Rows are points. Each copy is the shape, with its points in the same order, stretched, turned, moved and blurred by noise. Some copies are also mirrored. Which?

Shape, 7 rows:
-6; 77; -16
25; -40; 53
37; -46; 30
-32; 44; 41
-35; 4; 54
63; -60; 5
82; -18; 34
Copy 1, 7 rows:
70; 13; -24
-44; 11; 51
-50; 19; 27
49; -15; 37
14; -31; 56
-76; 44; -3
-51; 76; 24
Copy 1 is: mirrored
Copy 2 (7 x 3):
-16; 59; -35
31; -37; 37
36; -45; 12
-26; 43; 27
-30; 7; 41
53; -59; -18
77; -19; 9
Copy 2 is: only turned
Copy 3 (7 x 3):
30; -46; 56
14; 88; -7
25; 73; -25
-14; 14; 62
-28; 47; 37
50; 64; -55
79; 74; -8
Copy 3 is: mirrored

Shape:
-1; -31; 39; 33
-40; -30; -16; 36
-34; 49; 45; 4
-45; 6; -31; 3
1; 45; 11; -38
9; 38; 5; 1
-20; 63; -10; 21
17; -27; -22; -30
45; -15; -68; 0
Copy 1, 9 rows:
16; -31; 22; 33
-27; -33; -29; 32
-23; 50; 32; 2
-42; -4; -37; -10
-3; 32; 11; -55
13; 29; -11; -27
-14; 58; -27; -6
9; -45; -21; -52
36; -33; -79; -45
Copy 1 is: only turned
Copy 2:
-42; 39; 48; -20
-68; -2; 18; 15
-3; 3; 95; 39
-33; -36; 25; 34
38; -16; 47; 21
19; 10; 33; 33
1; 14; 41; 73
12; -20; -9; -21
3; 6; -56; 4
Copy 2 is: mirrored
Copy 3, 9 rows:
15; 47; 47; 10
-10; 62; -8; -15
-34; -9; 10; 54
-20; 18; -39; -11
7; -49; -10; 26
22; -14; -13; 36
-3; -1; -43; 53
41; -9; -5; -35
83; 11; -48; -28
Copy 3 is: mirrored

Shape (9 x 6):
31; -6; -74; -75; 10; -8
-16; 4; 38; 28; -3; -26
-16; -34; 47; 49; -16; 70
-27; 18; 16; 14; -2; 4
-10; -17; 55; -31; -1; 13
-48; 28; 29; -67; 43; -5
-33; 16; 27; -5; -36; 3
-46; -50; 48; 20; -35; 35
-4; -67; -47; -18; 0; 23
Copy 1:
21; -45; -39; -85; 26; 9
-8; 29; 19; 19; -25; -28
-13; 8; 15; 66; -46; 69
-24; 20; 24; 0; -12; 6
20; 45; -1; -16; -48; 23
-12; 77; -1; -77; 2; 15
-21; 17; 38; -16; -48; 13
-31; 17; 2; 31; -86; 43
-14; -35; -65; -17; -21; 39
Copy 1 is: mirrored
Copy 2, 9 rows:
25; -6; -38; -63; 66; 28
-13; 18; 29; 17; -30; -18
-12; 72; -33; -6; -95; 7
-19; 31; 13; 7; -15; 25
-5; 55; 22; -59; -35; -4
-39; 71; 33; -44; 45; 1
-15; 21; 33; -9; -36; 45
-47; 41; -12; -29; -82; -3
-20; 0; -69; -48; -16; 3
Copy 2 is: mirrored
Copy 3 (9 x 6):
5; -29; -79; -89; 1; -30
-31; 13; 35; 26; 7; -36
-3; -48; 39; 60; -14; 44
-38; 13; 9; 14; 7; 5
-28; -28; 45; -24; -3; 4
-71; 16; 30; -79; 43; 13
-62; -3; 21; 5; -20; -2
-46; -65; 44; 46; -14; 13
-2; -80; -43; -18; 16; -3
Copy 3 is: only turned
Copy 4:
14; 14; -60; -75; 24; -22
-29; 36; 27; 39; -17; 8
-5; -22; 25; 40; -51; 83
-20; 12; 31; 20; -29; -8
-15; 27; 39; -21; -5; 48
-17; 4; 65; -54; 26; -15
-31; 26; 35; -8; -51; 9
-54; -12; 28; 15; -46; 77
-24; -29; -59; -24; 0; 41
Copy 4 is: mirrored

Shape:
56; -18; -3; -46; 57; 3; 7; -2
-35; 47; -2; 4; -15; -31; -37; 10
39; 2; -4; -41; 36; 34; -57; -14
19; -52; 40; -6; 44; 28; 47; -35
7; -52; -5; -40; -44; 33; 35; 35
18; 23; -45; 40; -3; -14; 42; 20
-7; 16; 33; -9; -11; 45; 27; -11
-17; -25; 34; -25; 34; -10; -51; 49
-41; 53; 30; 69; -28; 33; -2; -37
18; 22; -64; -16; -8; -18; 28; -59
-31; -31; -34; -35; 67; 25; 39; 24
33; 36; -27; -50; 69; -24; 47; -61
Copy 1 (12 x 8):
66; 11; -1; -47; 37; -6; 12; 4
-47; 31; -1; 14; -17; -13; -18; -20
42; 17; -17; -15; 45; 41; -29; -12
37; -41; 43; -16; 44; -4; 74; -31
-29; -53; -13; -71; -6; 4; 52; 30
7; 9; -34; 11; -18; -53; 44; 9
-7; 3; 15; -5; -15; 31; 62; -6
-27; -2; 45; -13; 47; -4; -32; 19
-32; 13; 12; 81; -34; 21; 48; -42
26; 28; -62; -35; -6; -16; 42; -58
-15; 10; -18; -35; 84; -3; 69; 10
63; 73; -13; -45; 29; -23; 49; -51
Copy 1 is: only turned
Copy 2:
13; -12; -21; -42; 73; -10; -35; -6
-34; 38; -5; 41; -21; -26; -21; -11
46; 31; -38; -8; 41; 17; -63; 5
53; -13; 13; -16; 67; -6; 51; 20
-2; -39; -21; -30; -20; 20; 21; 68
-65; -42; -18; 33; 29; 15; 16; -9
13; 14; 23; 1; 3; 39; 26; 11
0; 34; 14; 9; 16; -38; -58; 66
7; 40; 33; 91; -21; 39; 42; -20
-6; -8; -77; 4; 16; 0; 30; -64
-36; 30; -31; -31; 69; -5; 36; 60
-6; 15; -38; -51; 79; -22; 13; -78
Copy 2 is: mirrored
Copy 3, 12 rows:
47; -67; -17; -57; 30; -9; -2; 12
-19; 43; 32; 4; 4; -22; -31; 9
31; -41; 8; -53; 20; 28; -53; -11
12; -95; 17; 1; 33; 10; 65; -18
-19; -63; -13; -45; -64; 28; 38; -5
23; 26; -32; 4; 0; 5; 37; 22
-11; -18; 41; -23; 5; 43; 38; -4
-20; -69; 17; -26; 4; -13; -52; 43
-27; 37; 62; 51; 23; 43; 28; -17
31; 28; -37; -25; -1; -14; 42; -53
-35; -55; -54; -67; 42; 14; 28; 2
44; -7; -15; -56; 68; -48; 58; -27
Copy 3 is: only turned

Shape, 15 rows:
-26; 11; -28; 3; -18; -12; 52; 61; 20
18; 18; 39; 20; 30; 52; -23; 8; -27
82; 4; 72; 26; -18; 51; -36; -1; 20
57; 37; 53; -15; 30; 15; -19; -28; -35
41; -22; 41; 47; -2; 71; 2; -32; -18
-18; -12; 49; 13; -11; 5; 12; 36; -21
-25; -25; -23; -73; -29; -26; 79; 9; 17
32; -14; 61; 1; -30; 46; -66; -6; -29
13; -16; 48; -17; 43; 64; -36; -10; 11
-11; 9; -8; -22; -23; -14; 30; 1; 49
-61; 33; -17; -30; -59; 0; 73; -1; 36
5; 15; 41; 26; -21; 36; -49; -19; 24
-16; -16; 42; 57; -3; -15; -8; -19; -5
24; 14; 17; 29; -35; 57; -45; -16; -27
-18; -13; -67; -29; -20; -31; 34; 10; 25
Copy 1, 15 rows:
-33; 11; -20; 19; -37; -21; 38; 23; -27
37; 39; 4; 6; 27; 37; -46; 34; -26
88; 14; 25; 34; -4; 33; -48; 56; 33
87; 54; 14; -15; 39; 16; -27; 5; -13
70; -28; 10; 21; 10; 71; -28; 26; -14
-8; 18; 46; 9; -4; 5; -13; 15; -28
-16; -30; 6; -58; -28; -40; 72; -12; -8
54; 8; 33; -9; -20; 24; -79; 15; 3
24; 3; 8; -25; 46; 23; -57; 50; 16
-5; 0; -20; -3; -22; -21; 25; -8; 31
-44; 13; -33; -17; -52; 12; 60; -35; 23
25; 17; -8; 26; -9; 31; -61; 1; 38
12; -6; 27; 45; 15; 16; -29; -32; -7
49; 11; -15; 15; -34; 47; -58; 2; -9
-16; -34; -48; -13; -42; -51; 35; -21; -13
Copy 1 is: only turned
Copy 2, 15 rows:
-14; 6; -2; 27; -13; 3; 46; 54; 4
0; -27; 30; -3; 25; 23; -48; -9; -11
-6; -23; 48; -10; -13; -2; -95; -19; 52
15; -1; 25; -44; 33; -16; -53; -34; 2
18; -67; 31; -1; -14; 26; -47; -48; 21
-32; -33; 35; 30; -13; -27; -10; 16; -22
9; 21; 17; -17; -60; -22; 80; 12; -24
-25; -30; 23; -17; -30; -1; -92; -17; -18
14; 3; 66; 1; -4; 32; -53; -31; -30
-13; 38; 7; 9; -36; -3; 27; 0; 14
-45; 15; -8; -5; -43; 15; 81; -8; 3
-33; 2; 8; 17; -20; 21; -70; -31; 10
-15; -24; 2; 54; -6; -25; -25; -33; -1
-20; -37; -11; -12; -19; 31; -69; -18; 10
21; 36; -28; 8; -49; 4; 47; 20; -13
Copy 2 is: mirrored

Shape:
-42; 11; -21; -22; -24; 1; -16; -11; -19; -8; -43
-9; 37; -5; 26; -17; 13; 30; -20; -22; -24; -9
9; 50; 16; 13; -12; 23; -16; -41; -14; -9; -34
-19; 53; -10; 26; -8; 13; -34; 4; -33; -38; 2
-36; 80; -25; 6; -6; -23; -9; -39; -8; -48; -30
-43; 30; -30; 18; -10; 8; -20; 14; -18; -16; -29
7; -44; -6; 34; 3; -30; 8; -4; 4; 46; 21
51; 18; -5; 34; 26; -33; -6; 15; 12; -26; -43
-8; -30; 15; 22; 31; -34; 30; 27; 26; 64; -2
42; -10; 9; -1; 18; -21; 20; 45; 59; 49; 28
-18; -6; 19; 31; 28; -27; 27; 42; 32; 56; -2
2; -22; 15; -7; -4; -29; 13; 2; 24; 0; 32
-30; 24; -50; 19; 16; 25; 1; -29; 7; -27; -14
-5; -39; 29; -22; 59; -26; 21; 0; -18; 35; 45
0; 6; 36; 53; 0; -5; -4; 7; 47; -41; -31
46; 5; 31; 32; 41; 14; -11; 15; 56; -5; -32
-4; -1; 5; 23; 29; -36; -28; -4; 32; 51; 16
Copy 1 (17 x 11):
23; 13; 13; 18; 36; -34; -1; -44; -47; 30; 7
30; -16; 35; 56; 11; 5; 36; -5; -16; -7; -19
51; 4; 39; 29; -6; 23; -2; -35; -24; -11; -11
49; 10; 17; 42; 29; 1; 5; 4; -28; -40; 28
33; 37; 38; 55; 45; -5; 32; -60; -28; -32; 2
40; 17; 14; 46; 53; -19; -9; -8; -31; 12; 16
-52; -17; 3; 5; 14; -17; -29; 26; 46; 24; -30
37; 20; -4; -8; 67; 18; 9; 9; 20; -34; -67
-46; 5; 24; -16; 33; -3; -15; 37; 51; 59; -27
-32; 26; -39; -19; 6; 32; 7; 50; 59; 37; -27
-27; 24; 29; -3; 35; 5; -7; 42; 48; 59; -13
-36; -2; -11; -12; 3; -25; 28; 4; 42; 10; -7
20; -18; 1; 55; 55; 17; 4; -39; -6; 12; 15
-78; -32; 19; -57; 11; 7; 20; 18; 17; 18; 23
65; 0; 29; 17; 40; -20; 18; -4; 62; 0; -22
49; 0; -3; -17; 35; 44; -1; 7; 54; 7; -28
-38; 27; 13; -4; 21; 11; -44; 1; 53; 16; 8
Copy 1 is: mirrored
Copy 2 (17 x 11):
-20; 38; -14; -16; -25; 9; 10; -17; -10; -15; -41
10; 66; 24; 34; 8; 7; 12; -7; -2; -16; -2
6; 62; 14; -2; 31; -3; -38; -27; 9; -16; -7
1; 70; -20; 13; 22; -9; -7; 7; -43; -2; 9
7; 95; -13; 2; 31; -20; 34; -7; -3; -45; -33
-15; 54; -27; 7; -2; 1; 20; 8; -20; 10; -25
4; -48; 12; 21; -23; -54; 9; 8; 29; 12; 12
35; 4; 2; 39; 37; -22; -19; 39; 14; -10; -45
-22; -62; 35; -4; 13; -50; 29; 20; 26; 31; -14
35; -62; 42; -36; 21; -36; 6; 45; 16; 33; 5
-26; -40; 36; -9; 27; -44; 30; 35; 21; 37; -10
11; -30; 24; -17; -5; -15; 18; 26; 6; -26; 17
19; 40; -37; 14; 20; 8; 36; -17; 14; -5; -8
-11; -75; 26; -5; 24; -36; 27; -25; -31; -9; 9
-11; 15; 10; 20; 43; 12; -18; 61; 45; -24; -2
21; -32; 12; -4; 75; 5; -38; 40; 38; 10; -11
-4; -39; -8; -28; 26; -74; 0; 9; 23; 14; 6
Copy 2 is: only turned
Copy 3, 17 rows:
-34; 6; -33; -38; 20; 16; -23; -2; -23; -14; -41
14; 5; -55; -10; -5; 48; 17; -8; 7; -30; 2
22; 1; -28; -18; 36; 65; -11; 4; 12; -17; -36
14; 20; -21; -28; 25; 40; -11; 28; -17; -50; 4
-15; 40; -49; -38; 56; 46; -21; -17; 35; -59; 0
-23; -6; -24; -30; 24; 28; -17; 35; -17; -23; 2
10; -43; 4; 44; -12; 6; -10; -27; -27; 13; 28
33; -18; -22; 18; 77; -1; 25; 10; 35; -29; 8
10; -62; -9; 15; 10; -9; -2; -19; 5; 39; 43
48; -41; 14; 21; -19; -30; -1; 9; 29; 34; 40
7; -73; -12; -1; 8; 3; -2; -3; 7; 36; 49
8; -17; 21; 11; -26; -4; -8; -38; 9; -16; 22
-36; 45; -18; 8; 19; 38; 3; 22; 23; -18; 10
6; 3; 43; -14; -3; -1; 9; -70; -27; 25; 36
1; -58; -8; -3; 25; 43; 28; 15; 53; -51; -2
22; -39; 17; 7; 50; 23; 37; 29; 65; 1; -1
11; -21; 22; 17; 23; 15; -41; -6; 3; 23; 38
Copy 3 is: mirrored
Copy 4 (17 x 11):
-68; -1; 11; -15; -9; -10; 14; -13; -3; 5; -22
-15; 47; -3; -1; -28; 2; -26; -9; 24; -21; -13
-34; 17; 39; 19; -8; 7; -37; -9; 3; -39; -13
-61; 51; 14; 16; -8; -12; -27; 42; -12; -21; -4
-81; 70; 5; -26; 7; -33; -50; -12; 9; -9; -13
-56; 17; -15; 17; -1; -16; 2; 17; 1; -3; -24
16; -18; -8; 41; -11; -15; 8; -29; 8; 37; 49
17; 1; 0; 36; 30; -67; -25; -15; -19; -43; 22
60; -21; -8; 32; 41; -11; 16; -42; 4; 54; 10
71; 3; 10; 30; 76; -13; 40; -27; 6; 10; 47
55; 0; -9; 36; 53; -15; 14; -20; 15; 49; -7
20; 4; 19; -9; 12; -15; 9; -2; 11; 25; 47
-69; 18; -43; 0; 13; 11; -32; -3; 13; -14; 1
47; 4; 6; -12; 27; 22; -8; -6; -45; 55; 38
14; -22; 9; 22; 17; -46; -42; 29; 42; -25; -7
38; -32; 13; 41; 69; -25; -27; 8; 1; -44; 11
-7; -8; 14; 44; 50; -19; -9; -20; -10; 41; 45
Copy 4 is: mirrored

Shape:
-35; -26; -24; 3; 15; 40; 18; -9; -16; -33; 23; 13
15; 60; -16; -3; 0; 16; 12; -7; 34; 19; -7; 1
20; -13; 19; -21; 3; -5; 49; -16; -19; -2; 23; -4
15; 12; 7; 19; 12; 8; -34; 34; 17; 11; -11; 19
-22; -16; 17; 35; -55; 20; 15; 30; 6; -41; -14; -9
-23; 33; 20; -58; 18; 48; -37; 6; 30; -14; 39; 14
17; 25; 2; -25; -10; 28; 25; -5; 25; -15; 49; 14
-21; -24; 6; -6; 6; 13; 42; -5; 30; -38; 11; 14
32; -2; -2; 28; -27; -15; -8; 46; -18; -11; 5; -47
-29; 27; 0; 28; -11; 20; -11; -21; 33; 19; 1; -32
-16; -34; -18; -2; -39; -38; -17; 35; -9; 47; 12; -17
-7; -4; 0; -11; -9; -15; -6; -38; -15; -5; -8; 21
32; -25; 29; 32; 22; 41; -59; -2; 32; -4; -14; 28
-2; -26; 25; -27; 11; 37; -15; -39; 1; -20; -11; -4
10; -26; -13; -2; -9; -22; -19; -26; -4; 0; 3; -3
39; -22; 29; 3; 6; 22; -28; -33; 2; 27; -15; 30
-27; 35; 19; 6; -22; -15; 7; 15; 16; 0; 28; 5
Copy 1:
-24; -31; -8; 0; -33; 37; -6; 0; 0; -64; -10; -6
20; 19; 13; 2; -16; 0; -43; -39; 32; 3; 0; 12
6; 5; -27; -42; 9; -12; 7; -1; 22; -52; 20; 18
9; 11; -7; 47; 0; 40; 6; -44; 15; 17; -5; -4
-12; -53; -2; 12; -12; 27; 3; -11; -7; 14; 49; 42
46; 15; 12; 12; -14; 95; -20; 18; 66; -25; -1; -6
29; -5; -12; -25; -24; 24; -25; -22; 60; -33; 29; 2
-19; -11; 7; 8; -18; 6; 4; 12; 34; -47; 30; 19
25; -39; -56; 16; 3; 5; -10; -35; -20; 18; 27; 37
18; -20; 31; 26; 14; 0; -49; -11; 10; 17; 10; -2
-28; -37; -50; 25; 34; 0; -2; 9; 10; 32; -17; 14
-2; 10; 13; -8; -14; -8; 25; 10; 9; -10; -16; -16
37; -8; 32; 72; 8; 41; 42; -59; 20; 10; -8; -32
29; -9; 32; 10; 5; 29; 28; 13; 17; -32; -12; 5
8; -16; -6; 18; -2; -19; 23; 0; 7; -1; -17; -14
26; 5; 25; 16; 23; 10; 44; -43; 23; -1; -24; -28
3; 11; -9; -5; -3; 19; -31; 4; 30; 9; 38; -1
Copy 1 is: mirrored
Copy 2, 17 rows:
33; -9; -2; 31; -2; -38; 23; -37; 5; -14; -5; 29
2; -18; 9; -11; 35; 55; 33; -9; 9; 35; -3; 10
25; 30; -10; -12; -15; -2; 36; 2; -15; 3; 38; 6
-1; -34; 30; 5; 15; 11; -36; 20; -5; 8; 5; 11
15; -17; -21; 36; -33; 30; -12; 10; -6; -55; 2; 14
-20; 12; 19; 35; 59; 5; -7; -50; 22; 20; 48; 53
14; 27; -13; 23; 14; 28; 24; -16; 13; 41; 29; 47
28; 6; 5; 12; -17; -2; 30; -10; 36; -23; 21; 32
-9; -7; -23; 35; -30; 14; -26; 40; -31; -3; 4; -41
-35; -34; -4; 3; -10; 32; 22; -46; -1; 13; -6; 7
-48; 31; -2; -23; -13; -5; -24; 18; -37; -19; -52; -13
36; 4; 7; -40; -3; 3; -13; -36; -11; 0; -5; 3
21; -73; 7; -12; -8; -25; -57; 3; 16; 26; 39; 41
28; -23; -21; -22; 5; -30; -8; -39; 13; -11; 47; 14
16; 0; -14; -36; -21; -19; -23; -18; -3; 17; -11; -12
29; -40; -4; -59; -1; -16; -31; -8; -12; 28; 27; 32
-18; 24; 29; 20; -8; 54; 9; -21; -14; -3; 7; 25
Copy 2 is: only turned

Shape (16 x 12):
-3; 11; 3; -10; -10; -38; 50; 12; -45; 44; -20; 20
-6; -35; 41; 14; -9; 9; -10; 45; 2; -23; 52; -27
17; -47; -10; -16; -11; 0; 35; -8; -37; 50; -40; 9
2; -26; 48; -11; -32; 2; -12; 39; 33; -3; -18; -2
-7; -35; 50; 22; 12; -28; -38; -1; 31; -2; 21; 5
-18; -22; 75; -33; -13; -17; -61; 8; 2; -4; 35; -46
3; -24; 61; 11; 28; 10; -7; 2; 20; -10; 2; -53
45; -21; -50; -2; -12; -20; 15; 8; -38; 47; -13; 20
37; 6; -6; -36; -1; 10; 32; -18; -22; 11; -6; 39
-83; 27; -38; -24; -24; -10; -10; -32; -3; -5; -39; -22
4; -41; -42; -41; 5; -9; 51; 0; -40; 35; -22; 31
-17; -11; 56; 2; -25; -4; -11; -5; 58; 14; 46; -54
-16; -42; 58; -5; 3; -29; 1; 10; 22; -18; 30; -13
32; -47; -1; -9; -41; -24; 41; -23; -31; 3; -9; 12
-51; 41; -11; -11; -23; -42; -18; -19; -7; -34; -43; -53
-79; 35; 7; 17; -40; 2; -26; -38; -35; -9; -30; -17
Copy 1, 16 rows:
-30; 14; -8; 34; 25; -73; 21; 25; -10; 3; -16; -5
11; -52; 3; 18; -17; 31; 7; -14; 2; -56; 35; -43
-88; -26; -28; 19; 24; -46; 9; 11; -27; 28; -21; -7
-17; -45; -5; 18; -57; -2; -19; 7; -26; -39; -11; -10
1; -15; 14; 29; -47; 32; -24; 16; -12; -9; 37; -13
24; -54; 32; 1; -39; 24; -21; 45; -26; -37; 50; -70
-3; -19; 21; 27; -30; 50; 1; 23; -44; -40; 11; -51
-41; -33; -37; 12; 64; -46; 8; 12; -14; 24; -12; 27
-3; 5; 22; -17; 9; -31; 15; -12; -8; 31; -30; 1
-23; 52; -81; -21; -11; -35; -32; 53; -12; 30; 16; -42
-74; -2; -10; 1; 46; -44; 14; 6; 12; 33; -28; 3
39; -40; -12; 43; -61; 25; 0; 36; -30; -15; 24; -82
3; -19; 27; 35; -26; 32; -21; 12; 9; -29; 15; -46
-26; -9; 2; 20; 45; -39; -28; -25; -13; 21; -21; -18
23; 56; -47; 1; -2; -28; -48; 63; -27; -22; 15; -43
-2; 39; -60; -16; -18; -48; -30; 24; -47; 6; 57; -48
Copy 1 is: only turned
Copy 2:
-16; -11; 0; 25; -12; -70; 11; 1; 2; -14; 40; 29
-4; -37; 22; -38; 17; 43; -38; -38; -30; 38; 62; -38
20; -18; -2; 4; 39; -33; 5; -15; 38; -16; 34; 44
10; -62; -11; -28; 38; 6; -17; 10; -18; 22; 17; -35
-18; 4; -6; -30; 60; 16; -34; -6; -11; 24; 21; -47
-10; -21; -19; -95; 27; 11; -48; -1; -9; 17; 60; -54
26; -13; 19; -28; 38; 29; -27; -9; 10; 5; 43; -74
10; 3; -29; 26; 2; -33; -14; -38; 11; -8; 7; 60
19; 3; -12; -8; -3; -19; 46; -21; -8; -18; -11; 22
-74; -32; -18; -3; -49; 6; -6; 43; 61; -31; -20; -4
-3; -7; -28; 21; 22; -17; 37; -21; 30; -23; 39; 64
0; -19; 2; -48; 7; 7; -31; -7; 30; 59; 30; -75
-23; -18; -4; -41; 49; 9; -6; -18; -11; 26; 62; -54
-17; -28; -12; -14; 26; -55; 19; -56; 23; -4; 14; 20
-75; -37; -25; -4; -54; -23; -28; 17; 36; -45; -16; -52
-71; -37; 35; -31; -41; -19; -35; 32; 29; -32; -24; -7
Copy 2 is: mirrored
Copy 3, 16 rows:
-3; -34; -6; -6; -26; -7; -11; 94; 23; 6; -37; 16
-40; 0; 70; 17; 34; -61; -19; -39; 9; -37; 33; 20
-22; -38; -10; 25; -12; 27; -29; 54; 3; -16; -39; -35
-34; -15; 10; 47; 68; -40; -31; -17; 10; -12; 12; 34
-45; -8; 44; 2; 33; -43; -41; -47; 35; 32; -2; 13
-47; -17; 94; 42; 58; -45; -6; -43; -17; 54; 42; 21
-24; 4; 55; 40; 53; -36; 27; -61; 36; 15; -2; -8
2; -31; -34; -18; -37; 2; -50; 66; -1; -17; -8; -42
8; -56; -28; -15; -1; 51; -5; 42; -20; -14; 5; 11
-45; 50; -61; 17; 1; 17; 23; 30; -41; 27; -20; 47
-27; -35; -14; -25; -4; 47; -30; 89; -16; -36; -27; -27
-62; 25; 55; 72; 22; -31; 0; -36; 43; 28; 70; 19
-66; -19; 60; 11; 51; -38; -16; -21; 33; 8; 14; 15
-56; -67; -17; 8; -16; 8; -20; 38; 6; -16; -6; -21
-38; 29; -58; 10; 17; -41; 48; 12; -21; 48; -15; 34
-26; 27; -41; 35; -25; -18; 29; -18; -40; 44; -49; 76
Copy 3 is: mirrored
